Rows are points. The ring and each string are closed loops that go straight from each point to the next, and from the last back to the first. Before rounding, they use only three directions, however many columns there are. Count how often each string passes through the ring. Passing back the other way cancels.
In the rows, 128 means zero.

Ring (6 x 3):
[[162 123 191]
 [120 165 167]
 [ 81 148 117]
 [100  99  91]
 [141  68 104]
 [175  77 169]]
String (7 x 3):
[[180  62  83]
 [117  48  95]
 [104  77  65]
 [120 113  68]
 [139 116 113]
 [122  96 123]
 [153  95 112]]
Times through: 0

Ring (7 x 8):
[[191 147  99 134 158 162 178 154]
 [158 185 104 105 126 161 162 162]
 [ 91 188 133  94 108 143 118 155]
 [ 59 148 152 114 125 128  90 142]
 [ 65 107 162 142 151 120  86 129]
 [127  78 156 174 184 125 119 120]
 [183  95 126 170 187 145 160 132]]
String (13 x 8):
[[130 121 142 146 158 136 129 134]
 [142 101 131 157 174 139 137 135]
 [164  89 110 163 188 148 154 141]
 [208 100  86 161 192 164 186 150]
 [228 157  83 133 160 174 204 160]
 [184 194 118 111 126 159 173 153]
 [160 225 122  88 101 159 162 160]
 [133 181 149 114 121 140 134 142]
 [103 152 129 117 133 142 122 149]
 [ 59 138 130 114 133 135  96 151]
 [ 19 116 160 125 136 117  63 137]
 [ 32  86 190 154 156 103  58 115]
 [110 111 189 160 157 114 102 112]]
Times through: 2
String (7 x 8):
[[ 97  79 186 173 174 110  93 109]
 [181  45 146 203 217 131 147 114]
 [189  88  84 163 195 162 176 151]
 [155 138  91 128 156 161 160 160]
 [121 212  94  77 102 165 148 176]
 [ 42 213 159  75  80 131  86 152]
 [ 77 145 179 129 129 118  91 126]]
Times through: 0

Ring (10 x 14):
[[171  81 124  53  78 125 139 156  81 116 126  88 110 157]
 [172 108 118  69  85 126 131 150  78  89 120  99 119 155]
 [150 135 113 103 108 126 131 123 101  77 123 127 133 147]
 [124 142 108 128 127 128 139  97 129  86 133 147 141 138]
 [ 80 129  98 151 149 132 158  62 177 126 155 162 143 124]
 [ 62 105  96 150 153 133 172  52 199 161 168 160 138 119]
 [ 63  75 105 132 145 132 180  60 201 189 174 148 128 122]
 [ 88  52 122 102 125 129 177  87 178 197 168 127 116 132]
 [113  46 131  81 108 127 170 111 153 188 158 112 110 141]
 [151  56 132  56  86 125 153 144 108 154 140  92 106 153]]
String (7 x 14):
[[ 87  17 134  83 117 127 188  95 184 232 175 115 105 135]
 [ 69  49  49  93 115 147 185  81 177 204 180  92 106 121]
 [ 73  41  73  92 116 142 186  84 180 212 179  99 106 124]
 [111  24 112  61  96 132 177 118 149 208 165  88  98 140]
 [135  49  84  50  80 137 161 137 112 166 151  69  98 144]
 [135  81 140  87 108 122 152 121 128 141 140 123 120 147]
 [139  64 174  84 109 115 156 124 136 159 141 132 119 152]]
Times through: 1

Ring (7 x 14):
[[176 147 138  86 107 115 113 110 124 135 125 137 142 129]
 [180 188 147  85 107 129 108 120 115 150 108 116 162 144]
 [117 203 134 114 127 145 137 156 114 140  82 109 165 140]
 [ 72 176 119 133 140 144 159 172 121 122  78 123 150 124]
 [ 32 103  99 150 151 124 183 173 138  92  95 160 116  95]
 [ 71  71 103 132 138 107 167 145 143  90 121 175 104  90]
 [126  91 118 108 121 104 139 121 137 107 131 165 115 104]]
String (13 x 14):
[[ 46  81  74 137 138 113 167 148 141  74 117 175  87  80]
 [ 34  49  74 144 144 104 179 149 149  66 124 190  78  70]
 [ 35  39 103 151 152 102 192 162 152  79 118 189  98  79]
 [ 57  70 139 150 154 110 191 172 146 108 103 168 134 103]
 [ 81 120 117 129 137 122 161 154 133 109 103 150 129 109]
 [ 76 121 130 136 143 124 169 165 133 116  96 147 140 114]
 [ 39 122 130 154 157 131 190 188 135 113  81 145 145 112]
 [  7 142 102 162 160 142 193 198 130 100  70 140 134 105]
 [ 17 152  69 148 146 143 172 177 126  85  81 141 109  95]
 [ 53 144  76 132 135 134 156 156 127  90  97 145 108  98]
 [ 95 133 129 125 135 125 156 154 130 120 100 142 141 118]
 [ 87 121 136 132 141 122 165 160 133 120  98 146 144 117]
 [ 83 121 109 126 134 122 156 149 132 105 106 151 123 106]]
Times through: 0
String (18 x 14):
[[131 206 163 114 130 145 141 162 114 158  76 102 187 153]
 [120 229 136 112 126 154 132 161 108 148  72  96 175 148]
 [100 229 122 118 129 157 137 166 108 138  69  98 166 141]
 [ 92 188 148 131 141 145 159 176 119 143  72 112 174 140]
 [ 79 168 144 137 145 140 167 179 124 135  75 122 167 133]
 [ 32 169 112 152 153 148 180 192 124 113  67 126 147 118]
 [ 21 151  81 150 148 143 175 181 127  92  79 140 118 100]
 [ 36 141  71 139 140 136 164 164 128  85  92 147 105  94]
 [ 75 133 119 133 140 128 163 162 130 113  95 143 136 113]
 [ 83 129 145 136 145 126 171 169 132 126  91 141 154 122]
 [ 82 132 142 136 144 127 170 169 131 126  90 140 153 122]
 [ 95 140 124 124 134 127 153 153 128 119  99 140 140 118]
 [ 83 147 140 134 143 132 166 170 128 128  86 133 156 126]
 [ 64 183 144 144 150 148 174 191 121 137  64 114 173 136]
 [ 74 217 111 129 136 157 149 175 112 127  67 105 156 132]
 [ 95 204  92 113 122 148 131 149 113 116  86 115 135 122]
 [111 165 125 116 127 133 142 149 122 127  96 128 147 126]
 [123 163 162 120 134 131 151 159 124 147  89 122 174 141]]
Times through: 2

Ring (7 x 14):
[[130  67 139  34 142  99 150 170 161 133 134 143 109 120]
 [133 104 128  35 124  96 137 143 156 151 139 151 116 131]
 [119 143 109  74 100 132 101 100 125 158 154 167 137 132]
 [105 149 100 128  97 175  75  80  95 137 158 158 156 130]
 [117 131 107 135 114 170  86  95 104 113 141 124 154 140]
 [134  81 129 105 146 138 125 144 135  92 119  93 134 141]
 [128  52 141  60 152 116 147 175 153 109 127 123 115 121]]
String (17 x 14):
[[147 105 130  47 133  91 141 143 161 134 122 117 119 147]
 [147 120 125  48 125  92 135 131 158 142 125 123 122 150]
 [126 110 121  79 122 129 116 126 134 132 139 137 132 134]
 [128 115 120  81 121 129 115 122 134 131 137 134 133 137]
 [103 127 109  95 103 158  92 104 109 147 162 176 142 117]
 [ 76 164  90 118  72 194  55  63  76 171 193 224 158 102]
 [105 183  91 109  76 164  66  58  95 169 170 185 156 132]
 [124 167 102  87  92 135  91  81 119 160 151 158 145 144]
 [111 167 101  65  82 133  90  82 118 183 169 197 139 127]
 [139 146 117  25 103  85 127 114 155 177 144 163 120 143]
 [161 115 133   7 130  56 157 148 183 156 118 122 107 155]
 [140 102 128  61 132 106 133 140 151 129 127 121 123 142]
 [110  85 126  67 126 135 122 144 132 135 151 164 125 111]
 [110  59 136  44 137 121 139 169 145 135 150 169 113 102]
 [120  42 145  23 148 101 157 189 162 133 141 159 102 104]
 [109  60 136  41 135 121 139 169 145 138 152 173 112 100]
 [119  88 128  60 128 124 127 145 140 136 145 154 122 119]]
Times through: 1

Ring (10 x 14):
[[150 104  69 133 147 106  89 156 149  98 166 132 130 147]
 [161 108 112  95 173 112  88 149 170 129 168 142 139 130]
 [156 126 152  67 169 124 100 137 170 152 153 141 143 121]
 [135 158 191  48 137 143 126 118 150 170 119 129 144 117]
 [105 181 204  57  97 162 150 103 115 171  84 112 137 125]
 [ 88 182 190  81  79 168 156 101  93 159  73 104 129 135]
 [ 81 173 162 110  71 166 153 107  79 140  73 100 122 146]
 [ 88 150 104 149  71 147 137 124  78 106  94 100 116 160]
 [109 129  64 162  87 125 118 142  97  85 123 107 118 164]
 [129 115  54 156 112 112 102 152 120  83 146 118 123 159]]
String (28 x 14):
[[154  98  16 161 125  85  83 169 144  63 177 126 128 160]
 [162  89  44 143 159  93  76 167 159  85 184 137 130 149]
 [157  82  93 124 197 116  74 157 165 120 180 148 129 138]
 [136 120 122 108 149 130 103 139 141 130 143 131 131 137]
 [131 116 136 106 161 139 103 135 140 140 140 134 128 135]
 [132 139 127  97 124 128 115 133 136 130 131 124 135 136]
 [164 143 134  59 138 107 107 140 174 137 153 134 151 122]
 [173 129 175  36 188 120  96 136 194 169 162 150 153 108]
 [152 115 191  55 207 145  96 130 176 181 152 152 140 112]
 [130 124 164  88 167 147 108 128 143 157 133 136 131 128]
 [122 166 146  81  92 134 135 122 125 136 110 113 138 134]
 [120 200 201  33  75 145 156 104 129 167  87 109 149 119]
 [106 217 249  10  74 166 171  88 121 195  65 107 150 111]
 [ 97 199 236  36  87 173 163  92 110 188  68 109 140 118]
 [ 90 188 228  55  94 179 159  93 101 184  67 109 133 124]
 [106 134 184  95 153 168 122 116 118 166 109 128 124 131]
 [107 157 150  99 100 149 135 119 109 139 102 113 129 139]
 [108 136 155 107 133 156 122 122 114 146 112 122 124 138]
 [ 97 131 163 118 139 168 124 118 103 152 104 122 118 141]
 [108 155 130 111  90 141 133 123 106 125 105 110 128 145]
 [ 88 175 112 129  42 143 151 119  77 107  83  92 123 157]
 [ 72 176  82 162  13 142 157 120  52  83  72  80 115 172]
 [ 80 135  70 184  68 145 131 132  64  84  98  97 106 173]
 [114 108 119 138 154 148 104 135 117 128 132 128 117 147]
 [119 115 123 126 149 143 106 135 123 130 132 128 122 144]
 [121 117 115 128 142 138 106 137 123 124 134 126 123 145]
 [122 139  80 134  91 118 118 141 115  96 128 111 128 153]
 [135 131  27 155  76  93 109 156 119  62 146 108 129 163]]
Times through: 4

Ring (7 x 14):
[[163  88 198 152 101 116 116 117 126 176 142  94  73 188]
 [143 118 222 151 105 137 130  96 116 164 160  89  72 176]
 [ 93 174 221 136 123 158 160  92 130 130 172 117 111 148]
 [ 52 206 187 115 136 159 188 108 158 102 169 149 156 137]
 [ 49 199 157 109 143 145 184 134 181  99 151 174 181 135]
 [105 136 150 130 138 119 134 161 184 135 119 178 164 143]
 [146  97 166 145 121 109 112 151 162 162 119 143 122 166]]
String (18 x 14):
[[ 74 162 125 115 151 120 153 174 207 113 115 206 201 131]
 [100 135 133 120 129 112 151 158 184 131 124 164 160 162]
 [109 141 177 132 123 130 145 128 155 139 143 138 129 159]
 [132 116 180 146 129 122 116 144 161 154 125 151 129 150]
 [114 132 170 128 112 123 154 122 148 142 148 118 114 179]
 [130 115 171 132 102 116 148 119 139 153 148 102  96 193]
 [130 125 197 146 122 131 125 125 145 153 140 132 113 156]
 [158 102 220 161 113 131 105 114 126 173 142 110  82 163]
 [171  97 249 168 100 138 106  88  98 183 160  73  46 177]
 [128 135 221 141  98 142 153  81 108 154 176  73  66 187]
 [103 154 199 130 110 142 165  97 130 137 169 102 101 174]
 [106 152 199 139 129 142 141 120 149 137 149 140 127 145]
 [ 69 204 232 137 145 175 158  99 144 114 170 153 143 112]
 [ 31 231 194 108 137 171 206  95 154  89 183 145 159 134]
 [ 36 216 164  99 130 153 212 108 163  91 175 143 162 153]
 [ 84 166 172 121 126 138 168 122 158 122 154 140 141 157]
 [ 85 167 178 129 141 141 149 136 170 123 141 168 159 132]
 [ 58 186 146 118 162 138 154 166 206 103 123 218 211 109]]
Times through: 3

Ring (9 x 14):
[[163 146 142  89 129 114  85 126  97 124 134  99 107 156]
 [186 163 154 111 120 109 108 112 133 132  96 149 111 151]
 [183 168 154 121 119 111 127 110 156 140  82 176 119 142]
 [144 156 136 103 132 121 129 131 149 144 117 159 131 128]
 [109 138 116  92 140 134 129 146 138 147 144 132 138 121]
 [ 85 116  97 101 137 149 143 148 142 152 142 116 144 119]
 [ 85 100  89 120 125 158 154 138 147 153 121 105 142 128]
 [ 99 102  97 111 125 150 132 136 125 144 129  87 131 139]
 [119 115 112  92 130 136 101 137  97 132 146  72 118 149]]
String (27 x 14):
[[176 152 143 131 112 120 133 106 156 141  74 161 119 147]
 [216 176 167 143 104 105 132  90 169 139  45 195 111 153]
 [230 186 175 152 100 100 141  83 185 142  27 219 111 152]
 [203 170 158 151 103 112 150  92 186 147  38 206 119 145]
 [227 188 175 147 103 100 139  87 183 142  34 219 112 149]
 [214 185 173 115 117  96 108 103 145 131  79 181 107 151]
 [161 156 145  87 134 112  93 130 110 129 135 121 113 146]
 [150 144 133 109 125 124 120 124 134 139 112 133 121 142]
 [178 152 145 129 112 118 128 106 150 139  77 156 116 149]
 [186 154 153  99 122 107  85 115 103 123 114 113 101 163]
 [148 139 138  57 143 112  51 143  54 113 182  51 100 160]
 [134 122 125  64 139 122  58 143  53 115 179  35 102 163]
 [114 107 109  79 134 136  82 143  71 124 167  39 112 156]
 [ 97 102 100  83 136 143  97 147  85 131 167  48 121 147]
 [102 113 105  86 137 140 107 146 100 136 159  72 126 140]
 [113 117 107 113 125 143 134 132 135 145 121 109 131 136]
 [105 104  95 143 112 156 169 122 168 157  85 129 140 133]
 [ 77  85  78 138 116 168 170 132 158 159 103 103 145 130]
 [ 74  91  84 102 132 158 133 148 119 146 150  71 138 132]
 [ 94 111 102  83 140 142 108 150 100 137 166  71 128 136]
 [114 119 109 106 128 140 126 135 127 142 129 103 129 137]
 [117 108 102 136 113 150 152 121 151 150  92 117 132 140]
 [107  97 100 100 125 146 106 136  94 133 144  51 119 153]
 [119 115 117  57 144 127  56 151  46 115 194  22 105 160]
 [143 131 134  53 144 114  45 145  43 110 189  34  98 164]
 [146 143 139  54 146 111  53 146  57 114 184  59 103 156]
 [143 139 128 106 126 127 119 127 130 138 117 124 122 141]]
Times through: 4
String (25 x 14):
[[ 84  93  92  78 139 148  95 153  77 131 178  32 123 146]
 [113 104 105  99 126 142 106 135  97 133 141  61 118 152]
 [117 118 117  63 143 128  68 149  60 120 185  39 110 154]
 [124 128 122  69 141 125  78 146  77 124 173  63 113 149]
 [136 132 123 109 125 131 121 127 129 139 118 117 123 142]
 [146 125 124 112 119 130 111 121 116 133 113  98 114 154]
 [119 116 120  45 148 123  42 155  30 110 209   7 100 163]
 [112 119 115  62 145 130  72 152  65 123 188  44 114 149]
 [ 97  97  98  87 133 145  98 145  83 131 163  42 120 150]
 [ 79  80  80 118 122 163 139 138 121 146 130  63 134 141]
 [ 79 102  93  79 142 148 108 156  95 138 176  58 131 135]
 [109 119 107 108 129 142 134 136 135 146 127 112 133 133]
 [ 88 105  89 135 120 159 174 132 173 161  99 135 149 121]
 [ 65 104  83 112 134 161 164 150 158 160 135 119 154 112]
 [ 59 116  92  57 160 146 110 176 101 143 206  76 144 113]
 [116 131 116  95 135 134 122 141 128 142 139 116 131 131]
 [119 131 112 131 121 142 164 126 176 157  92 162 143 123]
 [ 99 131 107 112 133 144 157 141 166 157 121 152 148 114]
 [ 66 127 100  48 165 139 103 178  98 141 213  84 143 111]
 [ 95 127 108  79 145 137 115 155 116 142 167 100 136 124]
 [124 130 117 111 127 136 134 131 141 145 118 128 131 133]
 [ 94 109  92 143 117 159 183 128 185 164  87 150 151 119]
 [ 64  83  69 156 112 177 204 130 195 173  82 137 160 115]
 [ 92  96  87 147 112 163 179 124 175 161  85 129 146 128]
 [ 74  77  74 136 115 170 163 132 146 155 109  84 142 135]]
Times through: 4

Ring (7 x 14):
[[131 108 154 165 104 167  92 126 141 141 128 111  82 116]
 [125 117 133 105 109 133  95 129 159 124  91 128 102 103]
 [131 135 129  69  94 136  98 157 153 131  86 131 119  93]
 [124 160 117 103  93 149 121 160 114 150 118 133 137 111]
 [113 166 110 152 103 154 136 142  89 157 144 134 140 131]
 [116 150 127 206 107 175 131 127  82 164 169 121 117 143]
 [133 118 157 194  98 187 100 132 118 157 153 106  84 126]]
String (22 x 14):
[[111 145 117 167 115 147 126 120 106 146 137 131 121 132]
 [137 138 151 171  85 193 108 156 104 167 156 109 102 121]
 [139 134 160 205  84 209 108 152  93 176 176 101  92 130]
 [119 135 142 247 109 192 125 115  80 169 187 110  96 151]
 [ 96 143 109 229 135 146 140  87  86 148 162 131 117 157]
 [123 135 135 171 104 166 114 131 112 152 143 119 106 127]
 [150 125 169 155  73 205  91 170 121 167 149 100  87 109]
 [152 129 176 193  69 227  97 171  99 182 177  92  83 120]
 [106 158 119 249 117 178 146 111  59 171 192 122 121 161]
 [100 172 105 238 118 169 157 113  50 172 190 130 137 163]
 [130 157 135 162  85 186 122 162  89 171 159 117 122 125]
 [131 148 135 137  88 171 114 158 110 158 137 121 119 116]
 [ 98 158  95 162 126 126 141 110  98 140 132 143 140 139]
 [ 97 170  87 139 122 120 146 120  95 141 125 149 153 134]
 [120 148 120 127 103 147 119 142 117 145 122 131 126 117]
 [141 145 141  90  76 169 100 179 130 153 114 120 118  96]
 [145 153 139  63  68 168 100 194 131 155 107 123 127  89]
 [126 168 112  78  87 145 122 172 115 150 110 137 147 104]
 [ 92 171  81 145 129 114 150 112  93 138 126 152 156 139]
 [110 152 110 150 113 141 129 126 106 145 131 135 131 129]
 [ 98 159  97 171 125 132 142 111  93 144 139 141 138 141]
 [ 91 168  90 199 130 135 155 103  73 151 157 143 145 154]]
Times through: 2

Ring (6 x 14):
[[102  91 133 151 126 139 112 145 182  96 142 138  80 142]
 [123 126 113 142 143 142 145 116 137 115 148 138 116 125]
 [144 186  90 120 141 129 182  79  66 138 135 136 185  88]
 [142 183  95 106 127 128 174  89  49 131 122 123 189  76]
 [127 141 115 109 117 137 145 122  83 110 120 115 146  91]
 [ 95  85 141 142 109 135 100 157 176  87 129 128  80 134]]
String (29 x 14):
[[ 92  93 137 153 112 127 103 148 191  94 132 141  85 140]
 [ 88  78 142 161 115 132  95 155 212  89 138 143  66 152]
 [ 95  68 141 162 130 145 101 157 211  88 150 140  52 158]
 [117  93 126 145 144 155 128 140 161 100 153 131  79 139]
 [121 118 118 138 138 144 139 125 137 109 144 132 110 124]
 [125 129 114 133 137 143 146 119 121 113 141 131 122 116]
 [131 134 110 131 144 146 153 114 112 117 145 130 126 114]
 [126 140 110 131 134 136 150 112 115 117 138 133 135 111]
 [122 149 109 136 130 127 150 105 121 121 135 141 145 111]
 [145 187  87 132 152 129 186  72  81 143 145 146 180  98]
 [154 194  82 120 155 136 196  69  54 145 143 137 190  86]
 [152 188  86 115 149 137 189  77  52 140 139 131 186  84]
 [138 164 100 120 136 135 167  96  79 127 134 130 163  94]
 [129 161 104 124 128 128 158 101  94 124 129 133 160  97]
 [130 182  98 122 122 115 165  87  82 132 122 139 186  88]
 [129 168 103 121 123 123 159  97  86 126 124 133 171  92]
 [130 178 101 116 119 119 162  93  75 128 119 132 182  85]
 [144 192  94  98 121 125 177  87  33 132 115 119 202  66]
 [154 184  94  83 127 141 181  94   7 128 116 103 196  58]
 [142 153 106  98 129 146 162 112  51 117 125 108 159  80]
 [124 139 114 121 123 135 144 119 102 112 127 124 139 101]
 [115 136 118 129 116 126 135 121 122 110 125 131 136 108]
 [109 120 128 122 106 130 121 138 124 100 118 121 123 107]
 [107  96 136 119 106 142 110 156 132  88 120 111  98 112]
 [105  88 138 125 110 144 107 158 144  87 125 115  88 120]
 [113 109 127 129 120 140 124 139 136  99 130 124 106 118]
 [111 109 127 133 120 139 123 139 141 100 132 126 105 120]
 [116 106 126 131 126 145 127 139 136 100 136 123 101 120]
 [119 124 119 131 126 138 136 126 127 108 134 128 120 115]]
Times through: 4
